Rows are points. The points of each table are mixes of a few directions, plus a little noise. Count the directions of each table, and those that both share. Where both have some left over, give the other angles between the two spaces (their principal angles), to ten degrees, smallest first.
(in the rows, 128 means zero)

First (5 x 3):
[[150  98 127]
 [161  84 127]
 [ 86 185 130]
 [ 88 182 130]
 [155  91 127]]
Second (4 x 3):
[[138 111 127]
 [179  61 125]
 [101 167 128]
 [ 95 172 129]]
Directions: first 1, second 1, shared 1

First (9 x 6):
[[175 101  83  29 149 150]
 [102 137 170 167 113 130]
 [116 114 202  89 111 178]
 [133 134  97 145 135 106]
 [146 141  42 162 149  73]
 [138 116 135  89 129 148]
 [113 134 153 151 119 130]
 [117 126 166 123 117 147]
 [113 148 106 196 128  89]]
Second (8 x 6):
[[131 130 182 125 128 166]
 [150 124 137 102 140 153]
 [177 120 135  69 156 175]
 [ 96 130  54 165 113  53]
 [157 119  74  91 147 119]
 [143 123 100 109 137 123]
 [ 82 138 168 184 101 113]
 [ 86 138 174 178 102 122]]
Directions: first 2, second 2, shared 1; angles 30

First (10 x 9):
[[148 115  45  55 129 168  88 146 146]
 [167 155 187 137  67 110 159 111 174]
 [104 111 177 150 112 154 181  85 112]
 [ 93 130 136 153 153 100 154 140 112]
 [194 133 142 121  88 159  55  99 145]
 [111 129  47  91 178 114 104 184 117]
 [120 124 143 146 123 116 136 119 132]
 [166 179 160 139 130 111 128 158 117]
 [ 97 116 109 107 146 156 174 132 106]
 [ 79  89 131 185 152  88 101 107 116]]
Second (7 x 9):
[[146 119 142  79 161 130 118  89 124]
 [178  63  84 127  75 126 147 160  72]
 [147  89 130  86  94  83 132 132  71]
 [ 85 177 117 163 129 186 112 139 174]
 [129 153 153 182 179 106 147 121 176]
 [122 134 138  74 147 149 105  94 126]
 [ 89 163 133 185 111 118 134 161 153]]
Directions: first 5, second 4, shared 1; angles 80, 90, 90

First (11 x 12):
[[157 163  73 134 140 103  98 187 179 113 116  97]
 [ 96 103 137 145 134 134 143 144 125 148 106 182]
 [175 133  61 162 168 110  99 196 177 128  99  94]
 [153 180  73 140 135 115 105 158 163 143 112  97]
 [ 77 115 195 113  98 157 164  46  67 157 145 176]
 [124 102 172 114 119 145 146  67  84 127 153 122]
 [190 153  57 154 161 112  96 170 167 133 109  64]
 [109  71 177 136 133 156 160  73  75 145 133 156]
 [ 92 106 180  99 100 131 143 112 111  98 149 159]
 [141 122 140 100 118 114 116 139 138  78 153 100]
 [ 92 159 143 113  99 130 135 115 123 138 132 159]]
Second (11 x 12):
[[100 152 177 115 110 125 128 172 110 132 136  99]
 [186  97  87 113 175 119 157 111 212  76 133 133]
 [111 150  86 173  85 126 148  70 136 190 136 126]
 [ 92  90 157 148  91 153 159 156 107 111 114 133]
 [170  70  83 131 160 131 152 104 181  78 120 159]
 [117 151 120 167 107 185 124  95  37 188  85 125]
 [138 168 150  90 152  96 105 153 149 125 152 102]
 [176  83  66 156 149 162 177  78 168 105 101 144]
 [ 95 152 175 121 110 135 107 163  73 145 124 113]
 [107 156 144 108 125  87  76 138 114 149 155 137]
 [116 137 164  86 145  88  75 169 120 109 151 137]]
Directions: first 4, second 5, shared 1; angles 40, 50, 80

First (10 x 14):
[[135 154 132 119 148 131 136 122 127 112 127 126 109 144]
 [156 117 117 106  95 113 129 171 148 117 131 142  79 139]
 [155 108  91 123 106 130 139 168 175 105 128 142  82 128]
 [129 115 143 116  99 109 116 144 113 145 132 132 128 129]
 [144 159 151  96 128 111 127 139 111 117 130 130  89 159]
 [ 76  47 126 182  84 128  98 108 108 201 130 122 249  59]
 [137 160 129 120 158 136 140 120 132 104 125 125 103 147]
 [114  98 151 126  85 104 104 137  97 169 133 130 163 113]
 [140 168 156  98 142 116 129 127 106 116 130 126  96 159]
 [ 95 154  85 195 234 201 164  45 165  94 114 105 184 102]]
Second (8 x 14):
[[197 113 111 138 112 149 159 167 140 153 146  65 187 132]
 [ 80 165 119 128 168  79 100  99 109  93 124 173  76 151]
 [108 161 133 149 138 127 120 112 145 121 134 181  80 163]
 [115 144 139 135 162 165 107  87 118 113  71 194 102 142]
 [ 45 135 159 135 141 128 112  98 139 121 140 177  70 129]
 [185  97 115 105  65 110 137 154 126 140 129  93 161  93]
 [142  97 122 114 132 125 146 150 115 138 142  55 183 101]
 [153 105 126 122 107 138 144 149 132 144 136  90 161 111]]
Directions: first 3, second 5, shared 0; angles 30, 50, 70
